Rows are points. Examples show where two turns around zero, p and q, send a point. Where does a point land after both, in the order given? Backwards means that the second turn is done in reverse. Each puzzle has new turns, and all numbers are rounded.
(in the rows, 128 means zero)

Turn p:
[117 115 111] -> [121 144 112]
[140 119 137] -> [121 112 126]
[117 149 184] -> [117 113 186]
[138 129  80] -> [153 143  89]
Turn q:
[152 157 127] -> [155 149 112]
[144 116  97] -> [109 132  96]
[123 149 175] -> [168 122 160]
[123 100 148] -> [124  95 138]
[ 99 119  93] -> [ 85 144 132]
Where do these land?
p, then q backwards: [113 118 145] -> [106 122 119]
p, then q: [149 133 138] -> [122 106 120]
p, then q: [126 143 129] -> [142 124 124]
q, then p: [119  99 130] -> [100 139 124]
p, then q: [123  81  91] -> [ 88 173 124]
q, then p: [137 194 136] -> [182  92 146]

Turn p:
[105  75  78 105 130 127] -> [108  56 146 119 110 135]
[109 168 103 102 130 134] -> [100 133 102  88 119 115]
[139 145 139 139 101 130] -> [147 151 113 129 117 140]
[167 124 151 159  97 125] -> [175 148 120 153 131 154]
[120 140 126 156 141 103] -> [133 130 112 150 129  96]
[ 93 123 128 106 127 125] -> [107 123 147 114 104 115]
[154 116 175 167 172 166] -> [115 161 147 181 183 148]
[137 132 123  91 125 114] -> [139 122 138  91 131 122]
Turn q:
[ 84 101 144 149  90 115] -> [ 81 111 152 148 113  93]
[178  97 132 146 115 132] -> [145 102 152 151 169 143]
[113 132 135 159 143 110] -> [104 157 128 138 141 118]
[114 146 131 115 147  85] -> [135 158 111 113 130  90]
[128 151 100 137 128 135] -> [135 139 104 147 115 142]
[112 108 128  67 146 154] -> [129  94 112  68 112 135]
[167 162 125 124 128 165] -> [167 137 135 132 117 176]
Where do these land?
q, then p backwards: [157 143 161 130 102 130] -> [135  96 165 120 119 112]
q, then p: [154  97 123 186 137 145] -> [ 77 138 131 174 151 124]
p, then q backwards: [ 99 127 135 126 171 111] -> [106 104 146 142 112  93]
p, then q backwards: [166 111 149 119 102 127] -> [172 148 140 119 132 146]
q, then p: [ 94 129  84 110 111 181] -> [118  92 123 131  79 180]
q, then p: [127 150 120 109 144 105] -> [145 120 106 101 136 119]
q, then p: [ 98 139 124 116 129  97] -> [148 118 114 111 107 101]

Turn p:
[131 119 141 141 109 143  51 139] -> [130 123 165 185 128 130  82 112]
[121 177 149 138 111 132 172 138] -> [111 157 144 115 140 105 184 131]
[107 107 116 145 145 130 158 128] -> [108 107 105 119 121 142 145 151]
[104 108 101 122 192 130  73 125] -> [122 118  81 158 140 129  59 156]
[148 134 151 119 122 144 168 121] -> [143 121 137 104 151 127 166 122]
[137 112 115 128 155 104 142 152] -> [150 123 102 125 104 125 132 156]
[146 156 144 151 106 117 151 106] -> [123 139 129 126 127 117 170  90]
[144 126 100 106  99 137 137 123] -> [139 146 142 102 122 160 124 117]
[115 113 134 103 113 116 100 120] -> [125 118 146 118 119 118  90 117]
Turn q:
[109 106 119 122 171 154 130 225] -> [133 149  91 130 171 131  89 215]
[103 161 111 126 103 152 121 144] -> [109 135  91 111  98 144 137 142]
[102 128 107 123 145  47 114 143] -> [104 180 129 195 132 114 113 116]
[137 118 119 110 119 105 140 119] -> [123 133 138 134 123  96 125 115]
[102 108 121 151 136 136 126 117] -> [109 121 119 130 160 142 140 120]
[119 114 143 114 117 108 112 124] -> [105 139 154 131 125 127 116 123]
[163 131 128 106 136 142 117  96] -> [154 110 138 108 117 123 106  97]
[158 159 137 130 123 150 133  90] -> [162 107 132 106 102 137 144 100]
[156 149 151 175 108 147 111 105] -> [143  82 144 132 105 168 154 120]
[107 128 147 116 125 118 157 108] -> [124 154 146 112 135 116 155 116]
[151 105 124 135 126 148 147 136] -> [139  98 128 119 142 109 130 144]
Where do these land?
q, then p backwards: [124 139 140 134 120  98 118 133] -> [127 136 120 149 109 130 115 146]
p, then q backwards: [155 120 142 133 105 133 151 142] -> [142 142 157 146 124 130 147 110]
q, then p: [160 114 134 135  95 127 164 110] -> [142  92 129  98  97 111 146 122]
q, then p backwards: [158 113  84 120 127 116  91  69] -> [137 106 151 140 113 103  83  65]
p, then q: [151 149 135 148 151 145 153 111] -> [160 130 101 132 151 106 144 116]
q, then p: [139 140 118 110 152 144  64 161] -> [131 146 156 177 139 158  82 125]
q, then p: [103 143 140 109 142 132 165 115] -> [142 160 114  98 143 110 142 124]
p, then q: [ 37 124 135 125 115 145 119 130] -> [ 73 184 135 125 153 165 120 154]
q, then p: [140  96 145 134 137 118 116 149] -> [135 109 131 161 130 108 124 146]
p, then q: [114 143 108 133 135 125 140 160] -> [127 141 109 133 107 129 139 160]

Turn p:
[157 132 102 143 175 171 173 147 118] -> [114 101 134  86 112 160 193 130 123]
[137 112 125 110 138  84 150 116 130] -> [143 110 136 125 145 107 125 170 145]
[101  95 122 119 123 139 102 120 110] -> [115 106  99 137 125 139  91 121 125]
[137 136  95 135 127 106 116  95 131] -> [143 133 103 136 151 122 137 128 166]
[130 148 118 112 108 133 123 152 160] -> [129 171 118 110 118 112 129 130 114]
[ 51 132 136 166  94 146 141 117  99] -> [ 53 126 123 190 135 132 121 109 115]
[156 125 121 153  92 128 131 166 114] -> [153 139 114 154 116 133 157 133  86]
[ 90 134 162 136 147  80 108 120 147] -> [122 147 165 142 170 135  83 141 143]
[186 115 153 111 131 167 134 142 164] -> [164 137 149  92  63 133 136 128 124]
[136 151 144  95 146 127 103 105 107] -> [144 109 139 107 146 106 109  91 139]
Turn q:
[108 132 123 166 131 128 129 154 140] -> [133 129 123 166 114 109 110 110 130]
[161 155  96 144 152 126 105 102 213] -> [175 160  90 116 139 106 121 124 210]
[128  93 127  89 104 158 162 112 123] -> [ 96  79 142  94 142 152 119 132 134]
[108 169 152 145 124 130 136 125 100] -> [105 160 125 154 122 153 137 108 107]
[101  99 114  82  80 145 113 114 122] -> [112 103 138  80 104 155  87 150 116]
[128 128 150 142 124  94 131 127 118] -> [126 142 141 126 114 112 150 109 110]
[132 133 116 163 143 120 127 120  85] -> [145 126 101 149 130 133 150 113  90]
[122 139 146 140 181 126 115 142 112] -> [130 156 123 159 161 107 136 139 104]
[137 175  87 135 156  89 123 143 173] -> [144 161  88 149 102  93 148 150 177]
[127 133 140 145 157 116 146 140 118] -> [118 133 125 154 141 107 149 120 118]
[153 110 137 102  94 154 124 144 108] -> [135 100 168 119 128 164 127 146 123]
[132  72 147  84  89 150 125 113 124] -> [119  90 171  72 137 147 104 135 118]
Where do these land?
q, then p backwards: [162  91 129 108 103 156 166 114 131] -> [132 124 131 126 193 136 140 106  97]
p, then q: [162 143 106 126  96 114  94 165 122] -> [150 121  98 138 128 156 184 143 127]
q, then p: [144 104 152 125 168 124 165  94 116] -> [101  85 146 100 153 126 128 156 154]
q, then p: [105 146 150 113  89 129 112 132 108] -> [111 131 131 144 114 112 116  83 104]
q, then p: [ 94 145 132 104 114 111 130 165 119] -> [108 150 129 164 137 124 116 120  89]
q, then p: [115 140 132 165 167 182 138 124 118] -> [121 116 120 123 152 188 145 107 163]
q, then p: [111  96 142 102 167 112 120 106 150] -> [136 122 134  95 179 111 102 145 124]
p, then q: [103 122  81 110 124 112 113  81 124] -> [147 126  87 122 117  82 105 147 156]
p, then q: [118 132 101 185 127 113 104 139 132] -> [132 126  92 173 158 147 122 119 146]
q, then p: [165 160 155 143 123 128 139 160 159] -> [127 165 179 142 108 136 145 134 151]

Turn p:
[147 110 176 137 171 128 168 131 139 117 143] -> [149 144 138 155 151 122 163 102  79 114 148]
[126 145 180  87  72 139 104 110 137 144 104] -> [ 85 102 156  68 120 117 151 126 143  85 131]
[115 123 172 152 119 111 146 105 121  85 154] -> [121 159 123 144  97 123 147  89 122 104 170]
[132 136 136 113 105 148 116 120 108 143 160] -> [122 125 135  97 111 109 149 137 138 152 143]
[100 137  99 141 160 128 109  97 131 157 124] -> [123 109 158 163 119 137 115 123 150 162 104]
[135 131 123 102 141 112 147 143 149 131 155] -> [141 124 115 136 170 118 143 126 140 134 146]
[184  93 135 127 140  84  93 114 123 117 123] -> [176  86 137 127 116 132  95 129 108 102 168]
[ 96 125  99 105 142 136 111 150 111 121 140] -> [129 157 139 131 142 110 103 153 154 151 125]
[117 133 156 155 107 163 137 139 122  99 141] -> [115 171 117 123  97 124 159 135 115 114 128]
[164  91 100 116 105 101 171 119 100  99  82] -> [113 122  89 106 143 160  67 114  80 121 155]
[113 157  56 151 119 171 125 141 150 113  87] -> [104 144 101 140 125 186 112 176 148 143  74]
[131 176 127 147 141 122  96 143 121 175 113] -> [161 107 146 111 117 130 136 116 154 138  70]
[104 107 106 131 144 122 141 150 153 164 138] -> [124 114 113 164 156  97 126 136 131 144 103]
Turn q:
[104 133 124 139 187 141 114 126 148  89 127] -> [128 172 102 144 149 154  93 139  97 134 141]
[106 116  73 111  93 156 115 133  85 143 131] -> [147  96 134  98  98 173 172 131 107 102 129]
[120 127 110 160 141  70 135 102 140 138 116] -> [108 143 109 103 104  86 107 169 123 127 121]
[153 112 113  95 141 130 152 108  87 153 157] -> [123  70 133 118 141 134 136 131 102 143  86]
[136 112 186 122 117  98 137 164 113 165 123] -> [100 113 189 122 120 104 103  99 157 133 121]
[149 159 141 129 117 174 115 130 107 103 156] -> [145 124 140 164 154 140 171 113 110 149 149]
[100 124 135 118 141 112  97  91 142 106  84] -> [150 187 108 106 119 116 113 115 114 117 106]
[163 135 107 129 113 120 163 142 117 103 128] -> [110 115 130 138 157 126 160 160 146 113 117]
[145 103 115 135 121 121  85 124 150 126 111] -> [160 140 125 150 100 116 115 136 129  97 119]
[145 150 130 165 152 130 145 175 175 160  86] -> [110 151 132 155 103 145  95 162 196 155 139]
[108 117 139 137 119 153 175 111 113 116 145] -> [ 84 113 102 123 142 137 151 100 118 132 133]
[107 149 162  98  94 130 104 130 158 134 172] -> [169 110 133 114 147 104 120  84 137 136 176]
Where do these land?
p, then q: [168 132 116 164 102 183  94 126 145 146 146] -> [100  92 153 125 123 157 153 123 183  89 126]
q, then p backwards: [112 142 133 119  90 164  98 148 151 150 133] -> [152 155 137 138 139  91 111 100 120 109 161]
p, then q: [127 151 114 116 158 113 153 125  81  85 108] -> [178 133 125 144 128 134 143 118 106 187 129]
p, then q: [143 114  72 141 110 144 110 149 150 162 136] -> [124 114 147 133  91 160 105 156 159  89 123]
q, then p: [138  79 137 123 110 158 104 147 115 141 108] -> [ 96 134 126 125  84 155 138 130 104  99 143]
q, then p: [143 143 145 109 174  84 133 130 101 129 115] -> [148 127 174 108 145 111 116 111 132 102  90]
q, then p backwards: [ 90 121 142 147 173  88 141 131  83 116 118] -> [108 103 137 101 115 176 148 123  90 119  84]
p, then q: [148 150 109 150 100 139  94 121 152 127 132] -> [128 112 116 143 127 150 138 120 168  90 137]
q, then p: [113 110 123 101 170 129 122 106 106 127 143] -> [132 133 165 101 117 130  93 138 112 146 120]
p, then q: [113 119 138 124 149  93 140 134 155  89 125] -> [125 151 105 159 143 117 131 150  96 139 151]
q, then p: [121 140 124 119 125  82 146  81 118 120 119] -> [131 124 131 110 175 131  87 105 148 128 125]
p, then q: [137 146 130 137 123 165 142 108 159 153 106] -> [ 89 136 119 118 118 167 134 101 139 121 114]
p, then q: [112 118 181 115  80 124 187 159 149 119 175] -> [ 99 116  89  64 177 118 129 183 104 131 134]

Turn p:
[136 126 143 123 128 139 111 132 122 154 119 133] -> [146 134 137 111 127 131 146 126 108 124 135 133]
[142 106 124 144 109 141 129 139 197 152 124 127] -> [144 104  74 104 116 110 139 162 126 132 148 148]
[113 112 138 143 118 139 133 128 113 109 116 128] -> [153 122 136 144 132 126 111 135 130 115 115 117]
[ 79 168 107 109 114 143 164 182 127 114 121 161] -> [ 93 123 160  89 140 100  61 151 123 126 100 142]
[131 115 144 106 109 139 135 111 110 116 134 156] -> [145 152 123 121 110 128 107 103 119 115 115 111]
[135 122 131  79 125 107 112 147 110 109 123 118] -> [120 171 149 118 126 142 119 137 136 141 147  97]
[116 114 133 126 171 126 118 112 139 119 123 110] -> [136 122 134 131 130 157 149 130 169 128 124 134]
[128 106 126 147 110  85 111 103 159 145 112 126] -> [138  96 106 127 112 104 162 127 142 140 148  95]
[146 142 124 141 208 136 115 176 139 110 139 131] -> [108 165 143 130 163 129 161 159 165 126 110 185]
[141 142 144 141 121 143 135 104 112 133 113 113] -> [134 115 124 143 133 151 138 121  98 120 112 119]
[129 146 123 127 108 145 113 109 116 115 154 126] -> [133 134 124 145 124 135 110 104 111 157 120 135]
[136 136 106 123 137  58 150 109 112 128 114 124] -> [ 75 118 134 140 133 118 148 109 148 118 141  80]
[140 118 109 140 117 148 134 112 106 149 122 129] -> [141 116 118 134 149 130 124 103 105 111 142 130]
[120 138 139 142 118 143 131 129 130 138 178 109] -> [126 121 129 155  98 132 117 125 112 141 135 167]
Turn q:
[125 135 125 171 113 130 114 132 127 142 125 136] -> [126 112 145 138 154 116 105 140 140 144 126 139]
[140 141 139 124 112 121 115 140 151 123 146 145] -> [131 130 121 124 120  92 108 118 135 130 136 113]
[156 124 139 135 133 108 143 129 108 117  89 120] -> [130 124  96 155 150 133 149 119 104 137 120 142]
[133 121 180 135 163 137 133 102  97 140 138 136] -> [157 156 120 115 171 157 132 101 144 119 107 123]
[156 137 113 130 117 128 120 129 110 140 144 144] -> [131 145 149 142 139 113 127 116 124 141 154 126]
[143 115 119 123 111 107 171 132 102 140 124  68] -> [107 127 140 157 122 137 189 127 110 154  93 117]
[115 126 150 121 113 100 112 132 105 109 109 135] -> [126 137 103 110 145 119 119 136  91 140 114 132]
[130 122 118 120 127 102 105 123 183  99 142  97] -> [ 73 122 107 122  98  98 125 127 142 100 119 122]
[101 117 115 124 115 109 160 118 150 131 111 138] -> [132 109 129 121  91 130 127 124 119 138 105 160]
[131 119 141 109 126 153 120 113  98  92 107 120] -> [141 156 110 137 139 144 134 154  98  98 124 125]
[113 119 110 149 128 149 117 114 143 137 137 147] -> [129 120 156 126 126 132 101 133 145 113 134 146]
[134 123 122 109 142 124 113 131 141 152 124 125] -> [110 126 124 128 116 147 117 110 131 134 142 116]
[ 98 115 118 117 107 225 120 146 159 137 140 141] -> [167 109 171 136  90 149  85 171 144  88 141  89]
[128 113 116 120 189 124 135 149 114 114 140 140] -> [131 110 123  96 143 148 160 105 126 102 161 130]
[119 193 116 132 125 102 142 130 130 148 144 128] -> [129 138 125 113 116 107 144 137 165 183 143 139]
Where do these land?
p, then q: [171 143 101 115 100 120 131 139  96 102 160  95] -> [118 133 161 102 170 134 126 164 173 152 139 136]
q, then p backwards: [134 167 123 103 114 129 109 135 132  92 147 122] -> [154 104 133 118 108  97 127 161 149 128 128 143]
q, then p: [152 146 159 122 121 101 136 137 126 122 136 125] -> [ 94 103 123 130 140 135 144 114 132 127 145 114]
p, then q: [107 120 100 150 169 133 148 134 109 151 145 147] -> [141 133 106  97 127 114 108 103 131  90 117 160]
q, then p: [155 145 104 119 129 131  95 177 103 117 151  94] -> [ 95 114 163 166  98 146 115 146 148 118 153 157]
p, then q: [116 140 127 148 149 143 135 103 133 139  82 131] -> [135 114 112 142 120 163 144 115 106  91 123 133]
q, then p: [109 118 138 175 130 147 128 109 154 135 114 150] -> [167 149 108 107 140 108 154 139 150 138 115 125]
p, then q: [137 114 165 111 107 139 133 126 150 121 112 140] -> [120 134 123 157 114 117 142 149 102 141 147 111]
q, then p: [101 120 150 130 133 146 150 113 151 142 120 114] -> [154 124 100 107 147 134 123 154 117 130 124 115]
p, then q backwards: [ 99 104  93 150 162 143 154 142 112 138 106 159] -> [126 107 138 186 154 139 116 122 142 104 158 153]
q, then p: [143 131 104 100  97  91 115 150 140 142 145 119] -> [122  94 161 141  93 125 122 111 114 135 154 110]
q, then p: [135 105 147 117 134 107 118 106 149 109 126 119] -> [128 111 132 126 151 131 110 115 144 147 111 100]
p, then q backwards: [143 120 152 107 122 135 116  97 136 145 130 142] -> [123 125 142  86 143 119 154 129 127 127 131 137]
p, then q: [ 90 119 129 143 125 127 121 124 102 136 116 135] -> [121 137 109 138 147 125 122 103 122 109 102 119]

Turn p:
[145  99 136 102 118 117  94 151 133 150 111 138 107 158] -> [119 126  93 152 122 146 144 111 133 137 125 134 112 181]
[148 124 175 109 140 107 156  65 110 121 179 101 161  84] -> [125 144 164 104 179  70 157 140 117 103 183 160 108 100]
[150 126 127 131 134 108  87 155 175 136  77 133  98 100] -> [121 142  98 144  89 125 139  88 140  78  88 122 136 158]
[105 131 153 121 123 116 122 157 109 137  82 139 117 114] -> [126 163 114 157  97 149 142 151 141 111 134 115 136 139]
[ 82 130  90 134 107 143 151 123 137 160 164 119 149 133] -> [184 122 141  93 140 136 126 139 100 167 125 116 150 123]
[143 114 123  98 117 158  99 125 127 108  87 145 109 103] -> [ 95 137 102 127 110 107 134 149 163 123  94 142 141 155]
[124 110 125 146 121 107  88 113 129 108  84 124 130 141] -> [115 100 100 120 124 152 133 131 159  88 130 113 132 144]
[106 136 149 123 134 130 102 135 157 106 125 158 104 141] -> [104 131 137 122 107 142 146 125 135 127  97  98  97 140]
[121 140 106 116 153 121 100 143 112 122 123 109  93 131] -> [108 130 146 135 124 165 119 128 119 111 106 152 142 151]
[122 127 100 144 166 135 197 100 114 146 169 146 165 143] -> [143 130 149  85 134 116  77 122  96 170 180 130 125  91]
[114 110 100 143 126 135 171 167 127 107 169 120 160 140] -> [149 142 119 124 177 141  89 126 106 163 120 108 130  92]
[140 117 146 165 124 150  84 145 120 138 114 136  97 119] -> [102 105 122 167 111 115 133 133 118 110 113  98 149 159]
[130 151  93 147  96 113 196 115 112 126 178 137 133 146] -> [171 102 130 119 135 128 101 148  86 161 137 151 103  69]
[153 162 142 118 126 131  73 145 129 128 101 136 147 128] -> [133 123 146 163 115 121 124 118 182 107 113 125 120 160]
[138 143 155 125 136 150 203  81 128 127 158  78 153 139] -> [127 122 159 109 158 105 155 112 123 164 176 156 142  56]
Turn q:
[118 104 149  90 147 204  69 135 150 130 148 185 126  83] -> [ 94  95 114 131 184 141 153  54 102 128  74  77 138 143]
[116 121 115 146 125 119 139 134  91 125 127  73 129 147] -> [146 159 163 118 101 145 128 140 139 121 167 125 117 117]
[128 136 111 140 103 116 147 137 130 107 130  80 142 146] -> [123 166 145 109 102 120 140 143 131 122 157 157 124 126]
[ 90 142 147 140 100 116 182  97 138 113 123 105 154 146] -> [147 145 143 139 146 104 154 152 166 112 164 177 136 141]
[126 135  98  66 131 160 108  95 123 123 150 156 101  88] -> [ 83 105 115 145 151 124 119  96 110 151 139  84 125 186]
[121 154 150 105 126 136  72 131 156 142 161 139 111 104] -> [ 94 136  93 142 172 140 120 115  86 103 114 108 127 129]
[107 117 121 149  65 110 144 114 111 102  85 123 113 147] -> [161 129 135  97 118 137 168 185 134 137 150 142 137 162]
[122 154 164 117 130 123 136 123 102  96 101 127 137 156] -> [157 143 138 140 132 117 132 142 128 131 143 129 188 126]
[144  94 110 153 174  91 131 155 142 144 159 144 118 180] -> [161 115 118 120 112 105 103 119 108 157 126 136  81  61]
[127 124 126 153 147 117 136 158 107 167 158 142 149 135] -> [132 129 131 158 114 126 130 131 145 126 113 111  95  76]
[156 114 155 145 111 117 166 122 119 111 129 104 111 122] -> [161 146 153 141 105 132 121 137 122 124 116 163 122 156]
[158 106 109 155 126  89 113  94 105 129 116 138 148 122] -> [143 145 114 111 122 147 101 155 163 172 110 124 113 133]
[112 131 140  71 140 137 112 155 145 149 120 156 116  77] -> [ 74  77 134 154 156 148 126 117 100 123 108 116 145 131]
[116 147 113 181 142 116 152 117 125 109 102 107 112 126] -> [159 127 105 121  91 152 127 130 154 115 162 157 133 131]
[121 129 146 128 125 134 146 109 141 151  92  82 133 155] -> [145 127 160 100 137 115 108 144 149  85 145 145 141 129]
[152 161 120  92 122 185 104 139 143 159 143 170 112 106] -> [ 81 103 101 142 129 101 130 104 105 101  91  77 133 151]
[162 107 103 145 160 106 120 160 147 118 133 145 164 136] -> [115 131 116 109 103 122 117 111 134 169  98 146 119  78]
Where do these land?
p, then q: [150 117  84 144 129 106 154  78  81 168 109 158 136 123] -> [ 98 157 119 129 137 118 151 141  83 185 102  90  90 118]
p, then q: [121 139 149 143 115 167 125 128 140 121  96 129 132 139] -> [110 128 144 111 136 133 137 138 148 104 126 166 109 127]
p, then q: [105 128 146 131 103 116 126 133 106 149 170  92  97 138] -> [168 124 158 163  91 125 135 109 148 128 110 113 127 115]
p, then q: [175 113 179 107 119 128 165 111 149 145 145 120 147 116] -> [134 117  95 181 125 127  93 148 139 147 148 155  89 135]
q, then p: [112 135 129 105 134 120  96  99 112  73 171 146 125 122] -> [150 100 179 119 115 135  99 113 105 142 167 144 150 133]
p, then q backwards: [161 114 118 102 123 107 137 160  91 143 136 169 115 168] -> [142 129 107 133 137  76 143 100 131 119 170 132  93  93]
p, then q: [100 139 108 132 137 106 121 139 141 157 118 159 131  70] -> [115 175 125 120 104 112 126 163 103 136 128 124 174 141]
p, then q: [120 168  96 124 133 126  87 130 154 117 106  99 123  87] -> [132 130 127  99 140 112 139 131 138 145 103 161 196 142]
q, then p backwards: [114  71 127 125 108 118 101 160  98 126 143 128 113 100] -> [ 77 144 144 120 129 119 129 145 136 119 168 128  99 170]
q, then p: [ 89 132 126  93 124 127 124 126 133 119 128 120 105 158] -> [119 143 149 133 167 130 113 133 100 131 154 136 111 131]
q, then p: [108 160 135 140 136 137 177 133 133 108  94 106 157 118] -> [151 131 118 105 138  96 124 124 140 140 119  85  84 101]
q, then p: [176  92 152 152 173 160 149 101 119 117 117 124  98 158] -> [114  79 102 141 128  93 148 108 169 102 146 168 101 155]
p, then q: [113 149  86 133 123 144 150 118 147 148 110  98 118 186] -> [110 114 156 112 153 108 131 117 164 122  79 101 107 160]
p, then q: [141 136 128 102 112 134 170 180 174 111 148 163 171 121] -> [106 112  84 122 108 152  57 156 128  90 132 125 132 151]
p, then q: [145 147 130 121 146 171 138 152 144 151 135 106 152 123] -> [131 143 110 135 158 125  95 147 167 111 107 139 131 117]
p, then q: [149 146 142 174 129 137 104 101 130  91 134 114 111 136] -> [151 118 156 118 154 172 147 112 129 149 130 162 124 133]
p, then q: [ 97  91 141 150 133  72  51 127 123 132 117 145 143 114] -> [155 169 149  92  99  96 136  88  83 141 178 142 148 124]
